Each row of a before or after table is a point. The points were changed in one or more steps. Then noise was added and the rows were shuffled. The steps act on how far a point lies along the listed directions, d1 being the first. What was done? A step turns or swaps two directions, mirrors them in a line or flattens them onto one, adds a multiple of one to another, or multiplies one. Angles are multiples of 10 degrees, from the lower direction toward the higher: turns from -170 to 170, lines from 10 to 170 but not 90. Use the fewest steps. Two steps may share a direction if one is a turn and the other turns, adds or multiplies; they go together, in the order done. Otherwise the lowest direction goes first.

Directions:
(1): [ 0.5 -7.4 -1.0]
(2): [-5.7 -1.1  4.7]
(3): [ 4.8 -0.4  5.7]
Before (14 x 3):
[[ 2.5 -3.3  4.6]
 [-3.4  3.0  0.1]
 [-4.0 -3.2 -0.6]
 [ 1.9 -1.1  3.9]
 [10.1 -0.6 -9.7]
 [-0.1  3.6  0.5]
 [ 1.6  4.2  1.6]
 [ 0.2  1.7  4.8]
 [ 0.3 -3.3  4.2]
 [-1.3 -0.8 -1.8]
 [-2.1 -0.7 -0.8]
 [-1.8 -1.9  0.5]
 [-2.4 -0.4 -0.3]
 [-0.4 -2.6  1.9]]
After (14 x 3):
[[ 23.0   4.4 -15.2]
 [ -5.2  -4.2   1.1]
 [  0.1  -5.5   3.5]
 [ -1.0  -4.5   1.4]
 [ -1.7   0.0   3.8]
 [ -2.3   0.4  -2.8]
 [ -3.1   1.3   6.2]
 [ -1.1  -1.9   3.8]
 [ -5.6   1.9   0.4]
 [ -1.4   1.9   2.5]
 [ -1.6  -1.5  -4.6]
 [ -2.1  -4.3   5.3]
 [ -2.5   1.0   2.3]
 [  0.2   2.4   1.0]]
Steps: swap d1 and d3; multiply d2 by 2

Directions:
(1): [-0.3  4.4  0.7  7.2  5.5  3.1]
(2): [-1.8 -4.2 -6.1  3.0 -3.2  5.9]
Before (10 x 6):
[[ -0.3   5.9   5.9  11.8  10.4   7.2]
 [  0.2  -5.8 -10.0   3.5  -6.8   6.7]
 [  0.5  -2.2   2.2   0.2  -1.6  -3.7]
 [  0.5  -0.6  -0.3   0.4  -0.4   2.9]
 [  2.9  -0.8   2.5  -5.9  -0.1  -6.9]
 [  1.4   1.2   2.2  -6.1  -0.4  -5.3]
 [  3.1   3.9   0.8   0.3   3.5   0.0]
 [  0.4  -0.2   1.3  -3.5  -0.2  -6.5]
 [  0.3   0.9   0.2   6.6   2.3   4.1]
 [ -3.5  -2.8  -2.2   1.5  -2.8   3.1]]
After (10 x 6):
[[  0.1  -3.4   0.8   0.9  -2.4  -2.8]
 [  0.1  -6.4 -10.9   3.9  -7.0   7.7]
 [ -0.2  -1.3  -0.7  -2.7  -1.0  -5.0]
 [  0.7  -0.6  -0.1  -5.3  -1.7  -2.8]
 [  3.5   4.9   2.1  -0.3   4.7  -1.5]
 [  2.3  -2.5  -0.3  -4.1  -1.2  -4.9]
 [  1.7   2.9   3.1   4.9   3.7   1.3]
 [  1.6  10.9  13.4   8.1  14.5  -0.3]
 [ -3.6  -3.1  -2.3   1.8  -2.8   3.5]
 [  0.6  -0.5   0.1   0.1   0.0   3.1]]
Steps: add -0.7 times d1 to d2
